Each row of a before or after table is a point. The points were changed in one or more steps. Then noise was added and the rows were shuffled. The steps act on how far a point lies along the listed directions, d1 being the first. What was done? A step turns or swaps two directions, mirrors them in a line or flattens them onto one, adds a multiple of one to another, or multiplies one. Angles are multiples of 10 degrees, from the lower direction toward the higher: turns from -170 to 170, lines from 10 to 170 but not 90. Use the fewest steps. Two steps may share a direction if one is a turn and the other turns, adds or multiplies; they go together, in the order done. Otherwise the lowest direction goes first.

Directions:
(1): [-0.04  0.17 -0.42]
(2): [ 0.31 -0.29 -0.15]
(3): [-0.33 -0.30 -0.09]
Before, 8 rows:
[[-0.16 -0.08 -0.27]
 [-0.18  0.24  0.14]
 [-0.01  0.03 -0.01]
 [ 0.11 -0.11 -0.03]
 [-0.09 -0.19 -0.07]
 [-0.25 -0.27 -0.30]
 [-0.17 -0.30 -0.07]
 [ 0.03 -0.04  0.06]]
After:
[[-0.12  0.30  0.16]
 [-0.70 -0.68 -0.43]
 [-0.40 -0.30 -0.33]
 [-0.53 -0.64 -0.18]
 [ 0.11 -0.11 -0.03]
 [-0.31 -0.39 -0.13]
 [ 0.03 -0.03  0.06]
 [ 0.01  0.04 -0.01]]
Steps: multiply d3 by 2.5

Directions:
(1): [ 0.03  0.30  0.01 -0.36  0.30  0.45  0.18  0.00]
(2): [-0.45 -0.28  0.26 -0.09  0.36 -0.05 -0.12 -0.19]
(3): [ 0.34 -0.31  0.31 -0.42 -0.18 -0.08  0.08 -0.08]
Before, 11 rows:
[[-0.11 -0.33  0.06  0.29 -0.25 -0.13 -0.15  0.08]
 [ 0.15 -0.12  0.39 -0.10 -0.15 -0.05  0.00  0.00]
 [-0.65 -0.11 -0.06  0.23  0.34 -0.11 -0.33 -0.09]
 [-0.27  0.22 -0.19  0.42 -0.04 -0.09 -0.05 -0.14]
 [ 0.63  0.33 -0.03 -0.21 -0.31  0.18  0.20  0.01]
 [ 0.24  0.43 -0.08 -0.25  0.22  0.35  0.01  0.00]
 [ 0.61  0.11 -0.03 -0.33 -0.31  0.53  0.37  0.14]
 [ 0.11  0.14  0.00 -0.32  0.27  0.27  0.22 -0.04]
 [ 0.50 -0.02 -0.18  0.00 -0.66 -0.08 -0.05 -0.07]
 [-0.09  0.11  0.29 -0.39  0.55  0.23  0.08 -0.17]
 [ 0.01 -0.46  0.11 -0.03 -0.02 -0.40 -0.18  0.02]]
After, 11 rows:
[[ 0.60  0.18 -0.11 -0.23 -0.32  0.55  0.37  0.18]
 [ 0.05 -0.46  0.10 -0.05 -0.09 -0.40 -0.17  0.04]
 [ 0.22  0.46 -0.08 -0.22  0.26  0.34  0.02  0.00]
 [-0.31  0.17 -0.18  0.40  0.01 -0.11 -0.06 -0.17]
 [ 0.20 -0.09  0.39 -0.06 -0.18 -0.04  0.03  0.03]
 [ 0.48  0.05 -0.23  0.09 -0.66 -0.08 -0.05 -0.04]
 [-0.10 -0.37  0.06  0.27 -0.24 -0.12 -0.15  0.10]
 [ 0.59  0.41 -0.12 -0.14 -0.31  0.19  0.19  0.03]
 [ 0.12  0.17 -0.02 -0.32  0.28  0.30  0.25 -0.03]
 [-0.05  0.11  0.31 -0.43  0.54  0.20  0.08 -0.20]
 [-0.64 -0.18  0.01  0.15  0.36 -0.14 -0.34 -0.14]]
Steps: turn d2 and d3 by 10 degrees

Directions:
(1): [-0.14  0.13  0.16 -0.05  0.44 -0.36  0.42 -0.05 -0.32  0.38  0.07  0.01
 -0.34 -0.16]
(2): [-0.22  0.24 -0.19  0.22  0.01  0.27 -0.29 -0.16  0.27  0.18  0.34  0.39
 -0.40 -0.21]
Before (9 x 14):
[[-0.02 -0.30 -0.33  0.02 -0.36  0.45 -0.51  0.01  0.48 -0.41  0.00  0.00
   0.45  0.34]
 [-0.12  0.15 -0.19 -0.07 -0.35  0.30 -0.49  0.15  0.31 -0.16  0.07  0.04
   0.01 -0.02]
 [ 0.28 -0.16 -0.34  0.03 -0.73  0.66 -0.57  0.15  0.47 -0.64 -0.22 -0.32
   0.70  0.02]
 [ 0.18 -0.22  0.23 -0.24 -0.05 -0.13  0.13  0.09 -0.03 -0.16 -0.23 -0.28
   0.28  0.09]
 [ 0.19 -0.20  0.08 -0.19  0.12 -0.19  0.33  0.08 -0.15 -0.01 -0.19 -0.19
   0.10  0.07]
 [-0.14  0.05 -0.20  0.11 -0.21  0.26 -0.14  0.00  0.21 -0.04 -0.04  0.09
   0.06  0.10]
 [ 0.24 -0.02  0.29 -0.09  0.19 -0.38  0.39 -0.02 -0.55  0.15 -0.23 -0.46
   0.08  0.10]
 [ 0.17 -0.08 -0.21 -0.04 -0.66  0.59 -0.79  0.08  0.48 -0.59 -0.09  0.05
   0.49  0.14]
 [ 0.39 -0.35 -0.02 -0.11 -0.24 -0.05  0.08  0.27 -0.21 -0.39 -0.46 -0.51
   0.59  0.22]]
After (9 x 14):
[[ 0.15 -0.18  0.10 -0.15 -0.17  0.07 -0.07  0.05  0.13 -0.21 -0.13 -0.16
   0.23  0.07]
 [-0.12  0.00 -0.09  0.02 -0.12  0.05  0.07  0.03  0.02  0.00 -0.14 -0.03
   0.10  0.15]
 [ 0.06 -0.38 -0.11 -0.13 -0.14  0.08 -0.11  0.08  0.13 -0.33 -0.18 -0.23
   0.54  0.38]
 [ 0.25 -0.19  0.07 -0.25 -0.36  0.12 -0.25  0.16  0.03 -0.49 -0.31 -0.27
   0.60  0.18]
 [ 0.36 -0.30 -0.14 -0.02 -0.39  0.16 -0.15  0.21 -0.01 -0.44 -0.36 -0.36
   0.52  0.20]
 [ 0.14 -0.14 -0.05 -0.07 -0.02  0.06  0.06  0.04  0.10 -0.08 -0.07 -0.03
   0.03  0.02]
 [-0.08  0.07  0.00 -0.21 -0.15 -0.01 -0.13  0.21  0.04 -0.07 -0.10 -0.17
   0.06  0.02]
 [ 0.37 -0.24 -0.11 -0.15 -0.49  0.25 -0.13  0.22  0.11 -0.52 -0.42 -0.57
   0.79  0.10]
 [ 0.15  0.09  0.04  0.11 -0.10  0.08 -0.09 -0.12 -0.15  0.06  0.02 -0.18
  -0.03  0.05]]
Steps: flatten d1 and d2 onto the line at 40 degrees

Directions:
(1): [ 0.20 -0.03 -0.13  0.21  0.39 -0.40 -0.13  0.10  0.23 -0.07 -0.02 -0.10
 -0.31 -0.48 -0.33  0.20 -0.33 -0.09 -0.21 -0.57  0.37  0.23 -0.03 -0.34
  0.22  0.19 -0.03 -0.13  0.33 -0.01 -0.42  0.15]
(2): [ 0.01 -0.16 -0.16  0.00 -0.33  0.06  0.14  0.58 -0.03 -0.07  0.06  0.32
  0.36 -0.39  0.15  0.37 -0.23 -0.06  0.25  0.02 -0.18  0.23 -0.23 -0.41
 -0.40 -0.31 -0.31  0.18  0.15 -0.48 -0.02 -0.23]
Before (11 x 32):
[[ 0.05 -0.10 -0.17  0.13  0.34 -0.37 -0.13  0.04  0.29 -0.15 -0.16 -0.04
  -0.21 -0.40 -0.41  0.25 -0.26  0.03 -0.23 -0.53  0.31  0.30 -0.02 -0.28
   0.23  0.28  0.05 -0.09  0.28 -0.01 -0.41  0.00]
 [-0.10 -0.02  0.00  0.03  0.25 -0.03 -0.19 -0.27  0.25  0.01  0.00 -0.06
  -0.14  0.03 -0.04 -0.19 -0.08  0.09 -0.05 -0.18  0.18 -0.07  0.07  0.03
   0.12  0.12  0.01 -0.05  0.00  0.11  0.00  0.10]
 [ 0.13  0.12  0.04  0.09  0.32 -0.04 -0.14 -0.18 -0.02  0.05  0.07 -0.23
  -0.24 -0.02 -0.31 -0.27 -0.16  0.00  0.00 -0.23  0.29  0.07  0.13  0.18
   0.20  0.16  0.23 -0.15  0.08  0.22  0.00  0.11]
 [-0.06  0.01  0.06 -0.10 -0.15  0.24  0.08  0.08 -0.11  0.01  0.07  0.16
   0.21  0.03  0.21  0.08 -0.10  0.12  0.04  0.15 -0.21 -0.01 -0.09  0.02
  -0.24 -0.17 -0.03 -0.07 -0.10 -0.09  0.13 -0.06]
 [ 0.08  0.14  0.15  0.13  0.49 -0.27 -0.28 -0.38  0.01 -0.03 -0.02 -0.32
  -0.51  0.11 -0.41 -0.06 -0.21 -0.08 -0.28 -0.42  0.36 -0.01  0.15  0.22
   0.61  0.37  0.22 -0.24  0.19  0.38 -0.36  0.34]
 [ 0.11  0.05  0.15 -0.12  0.32 -0.10 -0.12 -0.30  0.02  0.01 -0.05 -0.20
  -0.25 -0.11 -0.15 -0.18  0.01  0.14 -0.13 -0.14  0.21 -0.23  0.08  0.11
   0.17  0.22  0.11 -0.14  0.04  0.25 -0.08  0.00]
 [ 0.08 -0.29 -0.16  0.06 -0.34  0.07  0.11  0.50  0.02 -0.10  0.10  0.28
   0.47 -0.46  0.19  0.42 -0.24 -0.01  0.29  0.03 -0.09  0.17 -0.05 -0.38
  -0.15 -0.12 -0.32 -0.12  0.10 -0.42  0.12 -0.26]
 [ 0.16  0.01 -0.13  0.24  0.42 -0.37 -0.21 -0.08  0.31 -0.12  0.03 -0.21
  -0.46 -0.32 -0.41  0.10 -0.15 -0.19 -0.35 -0.51  0.30  0.10  0.15 -0.24
   0.41  0.15  0.04 -0.22  0.15 -0.08 -0.39  0.21]
 [ 0.19 -0.16 -0.31  0.26  0.28 -0.60 -0.24  0.36  0.22 -0.24 -0.05 -0.12
  -0.39 -0.70 -0.33  0.30 -0.62 -0.03 -0.25 -0.66  0.49  0.28 -0.15 -0.72
   0.12  0.20 -0.08 -0.08  0.36 -0.01 -0.54  0.17]
 [-0.07 -0.25 -0.22 -0.02 -0.17 -0.01  0.18  0.44  0.11 -0.19  0.09  0.22
   0.22 -0.40  0.12  0.35 -0.16 -0.10  0.08  0.03 -0.12  0.11 -0.21 -0.20
  -0.16 -0.19 -0.20  0.11  0.17 -0.30 -0.02 -0.16]
 [ 0.22  0.10 -0.18  0.14  0.09 -0.16 -0.05  0.61  0.06 -0.07  0.07  0.16
   0.05 -0.78 -0.11  0.56 -0.41 -0.13  0.09 -0.39  0.26  0.45 -0.21 -0.55
  -0.20 -0.17 -0.41 -0.04  0.28 -0.28 -0.24 -0.04]]
After:
[[-0.09  0.07  0.14 -0.14 -0.13  0.29  0.08 -0.07 -0.14  0.04  0.04  0.09
   0.18  0.21  0.23 -0.06  0.01  0.14  0.01  0.27 -0.24 -0.12 -0.04  0.19
  -0.17 -0.14  0.06 -0.08 -0.19  0.03  0.23 -0.04]
 [ 0.07 -0.14 -0.01  0.06 -0.03 -0.01 -0.02 -0.01  0.06 -0.03  0.03  0.00
   0.13 -0.11  0.05  0.09 -0.04  0.05  0.07  0.00  0.07 -0.03  0.16 -0.02
   0.21  0.16 -0.06 -0.28 -0.03  0.01  0.13 -0.07]
 [ 0.36 -0.13 -0.37  0.43  0.66 -0.93 -0.38  0.28  0.43 -0.27 -0.08 -0.28
  -0.74 -0.98 -0.61  0.36 -0.82 -0.08 -0.49 -1.08  0.83  0.40 -0.11 -0.90
   0.40  0.45 -0.04 -0.23  0.58  0.11 -0.87  0.33]
 [ 0.26 -0.07 -0.25  0.36  0.55 -0.58 -0.23  0.14  0.43 -0.18  0.02 -0.17
  -0.52 -0.69 -0.55  0.32 -0.38 -0.26 -0.41 -0.80  0.45  0.30  0.07 -0.54
   0.42  0.18 -0.06 -0.25  0.36 -0.21 -0.63  0.24]
 [ 0.18  0.04 -0.05  0.15  0.25 -0.09 -0.09  0.12  0.02  0.02  0.08 -0.11
  -0.13 -0.30 -0.29 -0.07 -0.32 -0.03  0.08 -0.30  0.29  0.24  0.01 -0.07
   0.06  0.05  0.08 -0.10  0.22  0.00 -0.08  0.03]
 [ 0.17 -0.04 -0.04  0.20  0.37 -0.37 -0.22  0.14  0.07 -0.12  0.00 -0.09
  -0.35 -0.43 -0.43  0.33 -0.51 -0.16 -0.16 -0.64  0.38  0.28 -0.04 -0.26
   0.35  0.20 -0.05 -0.14  0.43 -0.02 -0.56  0.20]
 [ 0.30  0.23 -0.12  0.25  0.53 -0.39 -0.23  0.18  0.18 -0.07  0.04 -0.15
  -0.39 -0.69 -0.38  0.35 -0.37 -0.14 -0.22 -0.68  0.57  0.35 -0.04 -0.38
   0.22  0.17 -0.18 -0.23  0.31  0.10 -0.41  0.20]
 [ 0.15 -0.04  0.05 -0.08  0.20 -0.12 -0.06  0.00  0.03 -0.03 -0.02 -0.06
  -0.14 -0.38 -0.12  0.02 -0.14  0.10 -0.04 -0.20  0.18 -0.08 -0.02 -0.14
   0.00  0.11 -0.03 -0.08  0.16  0.02 -0.15 -0.08]
 [-0.08 -0.07 -0.07  0.06  0.19 -0.04 -0.17 -0.08  0.25 -0.04  0.02  0.03
  -0.05 -0.16 -0.02 -0.04 -0.18  0.08  0.01 -0.23  0.18  0.02 -0.01 -0.15
   0.02  0.05 -0.08  0.00  0.08 -0.04 -0.05  0.06]
 [ 0.17 -0.12 -0.24  0.25  0.54 -0.57 -0.20  0.10  0.42 -0.18 -0.17 -0.10
  -0.37 -0.68 -0.60  0.36 -0.46 -0.02 -0.33 -0.82  0.51  0.42 -0.03 -0.48
   0.35  0.38  0.02 -0.16  0.45 -0.03 -0.63  0.09]
 [-0.06 -0.13 -0.14  0.00  0.08 -0.07  0.08  0.02  0.17 -0.15  0.05 -0.03
  -0.04 -0.16  0.01  0.08 -0.03 -0.06 -0.12 -0.02  0.02 -0.04 -0.06  0.05
   0.13  0.03  0.01 -0.02  0.06  0.03 -0.03  0.00]]
Steps: multiply d1 by 1.6; multiply d2 by 0
